Rows are points. Before rounding, the points of a table are all equally far from one centre. They may lie mostly on one side of it. Write the centre, to within rounding.

Points (5 x 2):
[[44 31]
 [60 -8]
 [60 -5]
 [27 36]
 [61  4]]
Centre: [25  1]

Points (7 x 4):
[[ -4 -47  44  15]
 [ 23 -17  73  47]
 [ 36 -49  68 -15]
 [ 41 -65  29  33]
 [  7 -50  40  33]
 [-24 -36  21 -10]
 [-25  51  37  15]]
Centre: [46 12 11  0]

Points (11 x 6):
[[-10 -78 -45 -25  -9 -15]
 [ -5 -47  13  38  17  38]
 [-51 -32 -15  42   3 -32]
 [  9  70  -5 -39 -40   5]
 [-36  33 -66  34 -67  13]
 [-64 -58 -13 -36  15  14]
 [-87 -12 -16  17  -2 -26]
 [-49  14  24  -1  28  28]
 [ 48  -6  -4  -5 -75 -59]
 [-40  33 -25  52 -66 -37]
 [-19 -23 -49 -24  -1 -45]]
Centre: [-22 -19   9 -10 -62  12]

Points (12 x 9):
[[ 26 -20  44 -65 -17  49 -16  -9  -6]
 [  5 -30  32   0 -65  79  -8 -28  -6]
 [-42 -58  -5 -37 -45  67  45 -24   4]
 [-16 -32   2 -38 -77  59  19  10 -38]
 [-29 -27  12 -29 -50  51  46  23  34]
 [ -8 -19  56 -17 -52  70  12  -1  21]
 [-17  10  56 -27 -40  47  54  16  -4]
 [-29 -49  16 -33 -81  44  36 -12 -56]
 [ 34 -10  18 -26 -71  71   0 -26  -6]
 [ -5 -38  32  31 -94  34  46 -14  16]
 [ 36 -12   9 -21 -71  51 -12 -35   5]
 [-27 -13  45  -7 -46  53  10  33 -20]]
Centre: [ 20 -47  18  -7 -23  19  39 -11 -15]

Points (17 x 12):
[[ 10  24 -48  28  55 -37 -16 -11  17 -36 -29  -5]
 [  5 -22 -43  46  64 -24 -35 -28   1 -37 -27 -19]
 [-20 -12   0  95  40 -21   1 -46  28  -8 -51  -2]
 [-20  37 -27  88  38  -5 -38 -42   9 -46  -8   0]
 [-41  30   9  40   7  35 -36 -74 -12 -15  16 -34]
 [ -3  -4 -39  62  64  -5  17 -18  47  -2 -11  10]
 [-54  23  -5  13  56 -49 -52   6  44   2   3   4]
 [ -1  47 -11  71  28 -51  12 -55  33 -50  15 -32]
 [  8  26 -37  91  -2  11 -63 -23  44 -22  14 -23]
 [-29  33 -19  41  47 -11 -57 -26   7  -1  -3 -65]
 [-32  22 -23  86  37 -52 -13 -38  43   2  10   5]
 [ -2  38  -5  27  13 -27 -43 -52  79   0 -18  10]
 [-21  -7 -31  40  40   1 -78 -61  31 -23  19  -9]
 [-57   6 -28   7  18  32 -11 -43  16   8 -35 -35]
 [  4  23 -45  57  10  14 -38 -33  -6   1 -16  11]
 [-69  35   1  56  26 -34  -6  11  54  -3 -12  35]
 [ -2 -24 -25  37  25 -33 -76 -25   1   7  39   2]]
Centre: [-18 -10  17  34  -1  -9 -12  -5  30 -34   7 -20]

Points (24 x 18):
[[  1  15  -3  95 -30 -31 -39 -14  12 -15  10   4  23 -18  21 -30 -32 -39]
 [-27  50 -14  72  -8 -11 -64   2  -7  14 -35   0 -36  10  -7 -42 -45 -14]
 [ 20  72 -25  82   1 -59 -45 -19  19  25 -38  20 -17  -9   7 -34 -40 -24]
 [  6  50 -15  62 -25 -40 -29  -1   5  16 -30  25 -20   3  41 -47 -11 -83]
 [-31  76  29  29 -20  -9 -46 -11  -3  14 -24  23 -25 -17  -1 -88  -6 -29]
 [ -9  44  17 -10  19 -31 -46 -54  20  23   1  28  -7 -40  24 -66 -10 -35]
 [-37  62  -2  58  -8 -19 -40 -19 -28  19 -54  37  27  -9  -3 -56 -31  -8]
 [-24  58   0  44   5 -71 -50 -41  15  19 -18  28 -35   8   8 -29 -18 -22]
 [ 18  55 -14  39  31  -5 -81  -7   5  37   1  -9 -21 -18 -19 -48 -27 -47]
 [-14  73 -14  53  17 -28 -72 -25 -19  26 -27  43  -8 -32  20 -40   7 -13]
 [-15  59  -2  34  -2 -60 -22   3  35  10 -11  59 -42  -5   0 -10 -25  -8]
 [-15  69  -3  54 -33  -3 -22 -28 -28  13 -42  46 -12  22  16 -61  13 -39]
 [-27  64  16  43   1 -33 -44  28 -18  14 -33  47 -19 -15 -15 -61  -9 -29]
 [  0  30  12  89  -2 -29  -5  -2 -47  -7 -12  -2  13  12  19 -44  -9 -51]
 [ -9  38   2  69   4 -35 -28 -33  22  25 -32  35 -19  -8  39 -49   4  -3]
 [-13  16 -23  20  -2   5 -15 -37  42  15 -29  39 -17   4 -37 -22 -45   0]
 [-10  49 -12  54 -34 -71 -59   0 -15   6 -42  32  18 -13  16 -38 -71 -38]
 [ -3  58 -14  32   8 -52 -45 -42  34 -10 -30  14   2  -8  19 -41 -15 -53]
 [-27  27 -18  42  -6 -44 -55 -17   9 -18 -35  53 -14 -35 -25 -40 -41 -29]
 [  9  44  11  16  -3 -35 -60  13  11  13 -27  49 -14 -17  33 -81 -37 -10]
 [ 21  69  11  57  29 -36 -45 -26 -27  13 -23  27  -8  13 -24 -49   1 -31]
 [ -6  59  -2  36 -15 -12 -62 -76  -9  -2 -29  47 -24  10   5 -33 -14  -8]
 [-19  68 -16  67  -1 -82 -39 -10 -21   8  -7  15 -39 -11  36 -53 -13 -29]
 [ -2  59 -15  51   4 -14 -63 -44 -44  21 -49  14   3  27  15 -46 -20 -30]]
Centre: [ 22  37 -20   9 -43 -28 -11 -14 -30  23  -6  -5 -11 -33  -3 -23 -16  -9]
